Rows are points. Any point is a mix of the corners, with weights that add up to 1. It lies inside the corners' shape when no weight is negative. Say inside or outside, and name the corners with a negative weight.

Corners:
(1): [20 11 25]
(2): [-11  15 -60]
(3): [-21   9  33]
(4): [ 12 -10   4]
Points:
[ 5  9 23] => inside
[-18   9  25] => inside
[-15   8 -21] => outside (1)
[15 10 21] => inside

Corners:
(1): [  2 -12  16 -25 -19  17]
(2): [ 47  15  48 -15  10 -36]
(3): [ 49 -33  57   2   3 -50]
(4): [-32   0 -41 -30   6 -33]
(5): [ 49  24  -5 -16 -34   9]
(6): [-19 -18 -54 -26  30  -3]
(7): [-60 -14 -46  21  34  21]
Points:
[ 15  -2  17  -9  -4 -21] => outside (6)
[ -6 -16  -3 -19  15 -20] => outside (5)
[ 35 -19  37  -4   6 -36] => inside
[ 15  -3   8 -27  -7 -18] => outside (7)
[  1  -3 -18 -14  -7  -3] => outside (2)
[ 17 -13  17 -12   3 -31] => inside
[ 23   6  19 -17   8 -25] => inside
[ 26   6  -2 -21  -2 -35] => outside (1, 7)
[  7   5 -20 -19  -6  -9] => inside

Corners:
(1): [-13 -17   6   6  30   6 -34  -3]
(2): [  1  48 -18  19 -24  -5  -9 -18]
(3): [-28   3  -2   8  19  21  14   2]
(4): [ 25  60 -26  -8  -9  -6   0  -8]
(5): [-35 -31  37  15  42 -12  -4  26]
(6): [ 8  2 22 19 28 -5  5  3]
(7): [ 33  45  -7  -9 -35   4 -11 -18]
(8): [-20 -12 -32  12  -5  17   3  21]
(9): [-13 -28  -2   2  22 -12  12  -2]
Points:
[ -1  -3  15   8  32 -22 -14   1] => outside (3, 7, 8)
[-27 -16   2   9  33   9  11  11] => outside (2, 7)
[-9 -5  5  6 19  5 -6  1] => outside (2)
[ 11  19  -4  -1   5  -5  -1 -17] => outside (5, 8)
[ -6  -2  -3   8  11   5 -10   2] => inside

Corners:
(1): [ 10  26   6 -31  47   6 -17  10 -24   3 -28]
(2): [-14  -3 -20   6  -5 -28 -30 -10 -51  13 -22]
(3): [ 35 -41   4  10 -11  40  13 -14   1 -30  28]
(4): [ -4 -15 -15   7   9 -29 -44 -22  27 -25 -16]
(5): [ 18 -35 -29   0  -7  47  17  13   3   2 -25]
(6): [-49   0   8  10  19 -29 -20 -12  15   3 -17]
(7): [ 10  60  24  18  11 -10  15  14 -32 -14 -42]
(8): [ -8   9  -9 -23  -4  -7  13  32   7 -25  -5]
(9): [ 29 -24 -41  25   7  19  34  -4  17   0  20]
(10): [ -5  30 -12   3  19  36  -5  -1  23 -32  -3]
(11): [  7  19  -4  17  12  18 -13  57 -40  -9 -27]
(12): [ 45 -18  -6  -4 -20  30  11  -7  13  12  15]
Points:
[ 11  11  -3   5   9  23  19  15   4 -13  -6] => outside (2, 4)
[ -3   3 -17  14   4   0  -8   3  10 -11 -11] => outside (1, 3)
[  9   1  -5  12   5  14   3   4 -19  -2 -10] => outside (4, 8)
[ 18  -8 -10   1  -6  12  -3  -1  -5   3  -3] => inside
[  0  11 -10   2  11  -7 -13   5  -3  -4 -14] => outside (3, 5)

Corners:
(1): [-16  23  -8  48  19   8  23 -12  -6 -14   4  -8]
(2): [-45 -19 -26  30 -22  12  13   5  27 -20 -12  17]
(3): [  8  -9 -44   1  -4 -19   9  -6 -28  17 -30 -22]
(4): [ 17  14   6  -1   4  16  -1   7 -11   0   8  -2]
(5): [  6  33 -48  12  23   0  11  14 -17   3   5   6]
(6): [ -9  -7  18   1  16 -29  13   2  60  14  11  -9]
(7): [-25   8 -38   0   8  -5  18  -8   1  -1  -9   2]
(8): [  2  -3 -10  -3 -17 -44  -3  19   3  27   8 -44]
(9): [  0   9  15   4  23 -28  -2   4  -2  14 -10 -46]
(10): [ 12 -25  12   4   8 -42   9   4  12  -9  22   3]
(11): [ 20   3   7  -7  46 -22   5   8  12  16  22 -29]
(12): [-26  -8 -53  14 -36   9 -28 -14 -14 -17 -35  -8]
(13): [-15  21   5  14  24  -3   1  -2  14  20  10  -6]
Points:
[  0   0 -16   7   7 -15   4   5  -3   2   1 -16] => outside (6, 13)
[ -7   2 -13  10  12 -18  13   2  11  12   4 -10] => outside (4, 9, 12)
[  0   6 -21   9  11 -12   9   2  -3   7  -4 -12] => inside
[ -6   2 -18   9   0  -9   3   4  -4   2  -2 -12] => outside (6)
[ -9  -1 -10   8   9 -19   6   0  16   6   0 -11] => outside (4)
[-12   1  -3   9   3 -15   9   2  12   7   1 -12] => outside (5, 11, 12)
[ -4  -8  -5   0  13 -15   6   5  19  -3   7  -2] => outside (1, 3, 8, 13)
[-12   2  -4  14   7  -8   7  -1  11   2   0 -11] => outside (5)

Corners:
(1): [ -2  -9  -8   9  10 -20  -8  13  -3   3  -7 -10   1  -3   2  12  -4  10]
(2): [  4   4 -22  17  -6  -3  15  10 -10   9  16  -3   0 -14   7   0   0 -12]
(3): [-16  -7   0  21  19  -3   8  -3  -5  18 -11   4 -17 -13  -7  -5   4  -6]
(4): [ 12  -2  10   4  -7 -20  -3  -5  -7   2  -5  -4   4  -1   6  12   9   2]
(5): [ 13   3 -23  -7  39   4   1  -9  -6  -3 -19  -2  -4  -6  -1 -51 -20  -7]
(6): [ 10 -21  -9 -13  -8   6  13 -14  -5  12 -16  -7 -13  -3  -8  23 -19  -4]
(7): [  8   2  -2  19  -9  -6 -28  60  -9   0  -2 -12  12   0  -3   7 -20 -10]
(8): [ -2  -6  -3  -4   7   6   5 -14   3  43  -6 -10   0 -31   9  10   3   0]
(9): [-12  -1 -21 -36   7  -3  18 -14 -11   8  -9  -8  -8   3  16 -39   5   1]
(10): [ -5   3   4 -27  10  -4  14  12  27  -4  -7 -17  -2  -8   2  12  -6  -1]
(11): [-15 -25  -1  20  11   3  -5  18  -7  -1 -17 -14 -21 -20  -6  -8   1  -8]
(12): [ -9   2   2 -14  -4 -12  11  -8   5  -1  -9 -34   5   1 -10  13 -15  -3]
(13): [-11   6   9 -26  -9 -10 -14 -10   8  -1  22 -12  16   7 -15  11  10  27]
(14): [-16 -46  18  10   9 -12  12   0  26   0  -9   1   8  -8  -8  19  -8   3]
(15): [-10   4  -6  14   0   6  -4   8  37   5 -14 -10   8   0 -12   0   6   6]
(16): [14 -7  3 18  1 -4 17 -4 -7  9 19  8 -1  7 52 -2 -4  3]
(17): [  6  -1 -24  19  11  -2  14   2 -14   4   2  -6   7   7   7   9  10  -8]
(18): [-29   7  11  -5  -8  -9   8  -9   2  -3   0   1  10 -11  24  12  -1  -5]
(19): [  7  -2  11  14  -2  -1  18 -17  -7  -1 -14   3  12   3  -5   6   6  27]
Points:
[-2 -7 -7  2  7 -3  3  2  1  7 -8 -8 -2 -5 -8  1 -3  1] => outside (16, 18)
[-3  2 -7 -3  6 -8  1  8  3  6  2 -8  4 -3 11 -2 -4 -3] => outside (6, 11, 19)
[-1 -2 -4 -4  4 -6  5  1  3  4 -3 -7  3 -2  3  1 -4  3] => outside (11)
[ -3  -4  -3   4   3  -8  -1   8   1   4  -6 -11   2  -3  -1   6  -5   2] => inside
[-2 -4 -3 -4  3 -4  8 -6 -3  9 -7 -7  1 -5  5 -3  1  4] => inside
[-2 -3  0 -2  4 -5  1 -1  2  5 -4 -2  5  1  4  1  0  8] => outside (2, 11, 12)
[ 1  1 -8  1  4 -3  6 -1 -4  8 -2 -7  0 -4  9 -1  0 -1] => outside (14)
[-2 -6 -2 -1  2 -6  7 -1 -3  5 -3 -6  0 -6  5  4 -2 -1] => outside (15)

Corners:
(1): [-22  -4 -13 -25   9   4 -25  10 -25  17 -15  16  -8  14 -36   4   1 -32
   4 -13]
(2): [-12  21  -4  -2 -13  17  -7  -7  13  15 -16  -3  -2 -17   9   3  -7 -19
 -28  -3]
(3): [ 31   3  21  23 -11 -29   0  11   9  36   6  26   8   7  57   9  31  13
  27 -31]
(4): [ 33  10  27  54 -15 -40  19  26  14  46   8  16 -24   2  32   5  20  12
  39 -17]
(5): [ 31  45   6  16  -5  -7  10  47 -16 -30 -34 -30  46   4  16 -51 -29 -13
 -18   1]
(6): [-18   5 -22   8 -43  11  12  -1   1 -10  13  35 -23   2 -25   8  -3  -3
 -16  -1]
(7): [  5  39 -16  -8 -11  -5  -6  17 -11 -19   0  27 -22 -10 -21  23 -18 -20
 -12  16]
(8): [ 11  17  -2  13  -1   4 -11  27  -8 -53 -22 -13  34  13  33  17  -2 -18
  -8 -13]
(9): [-29   9   6 -25  -9  -6  -1 -15  -3  14   2  28 -27  11  -5  22 -12 -23
 -16  -7]
(10): [-15  14   9  -4 -14  32  -2   0  -7   8 -16  20 -27  -6   4  -3 -15  23
  -9  14]
(11): [ 39  16   0   7  -8   4   9  16 -12  -7 -11 -27   5  -2   5  -9 -44 -15
  -6   0]
(12): [ -3  27   0 -14   1 -11 -10  15  14  -5  14  30 -16  -2 -39  -8 -33   8
  20  -4]
(13): [-27   7 -25 -21   6  -7 -11   5   1  17 -14  34 -21   5 -16   3 -19 -13
 -11  28]
(14): [ 18  38  -8   8  -5  27   9   5 -21 -14  -5 -29  29  14   5  18 -19   2
  -3  12]
(15): [ -4  -1  13 -19   3   1   1   7  -5  -1   1  17   1 -14 -31  19  -1  -7
   5  -3]
(16): [ 37  26  44  31   1 -60  -2 -17   6  28  -5 -25  -9 -19  12  -1  13  27
   6 -36]
(17): [ 32  14  18  33  21 -33   9  -3  -4  27  32 -16 -11 -18  10   4  21  18
   6 -23]
(18): [-14  16  17 -11 -11  21 -29 -25  -2  22 -14  20 -36  19 -22   0 -19 -15
 -15  42]
(19): [-14  23   1 -38 -13  28  -2 -25 -12 -24   1   2 -11  -3  -3  11 -10 -19
   6  15]
(20): [ 24  14   8  27 -26 -36   6  25   9  29  12 -15 -27   5  12   6  25   8
 -23  -7]
(21): [  5  37  -7  11 -26   1  -4  28 -19 -30   7 -17  31  -6  15  -2 -47  -4
   1  10]
Points:
[  2  20   3   1 -11   2  -3   8  -6   0  -3   6  -3  -1   4   4 -12  -3
  -2   2] => inside
[ -2  15   2  -1 -10   4  -3   4  -4   5  -5  11 -11  -1  -3   3 -10  -1
  -4   1] => inside
[ 11  15   6   1 -11   5   1   7  -7  -3   0   1  -2   6   1   2 -15  -5
   3   0] => outside (2, 7, 13, 16)
[ 8 19 15  6 -5 -4 -5  2 -7  4 -4 -2 -2  2 14  8  3 -5 -2 -5] => outside (6, 11, 12, 13)
[ -2  20  -1   1 -12   1  -1   9   1   1   2  14  -6   2   0   7  -8   0
 -10   3] => outside (1, 4, 11, 16, 19)
[  8  23   4  -1  -6 -13  -4  16  -4  13  -8   6  -3   3  -7   0 -15 -10
  -1   2] => outside (6, 8, 10, 17, 19)
[  5  16  -2   7  -4 -11  -1  14  -3   5  -2   5  -2  -2   1   4  -8  -4
  -5  -4] => outside (18, 19)
[  6  19   0   6 -13   5   0   9  -6   1  -4  -1   3   3   7   4  -5 -14
  -8   1] => outside (10, 12, 13, 16)
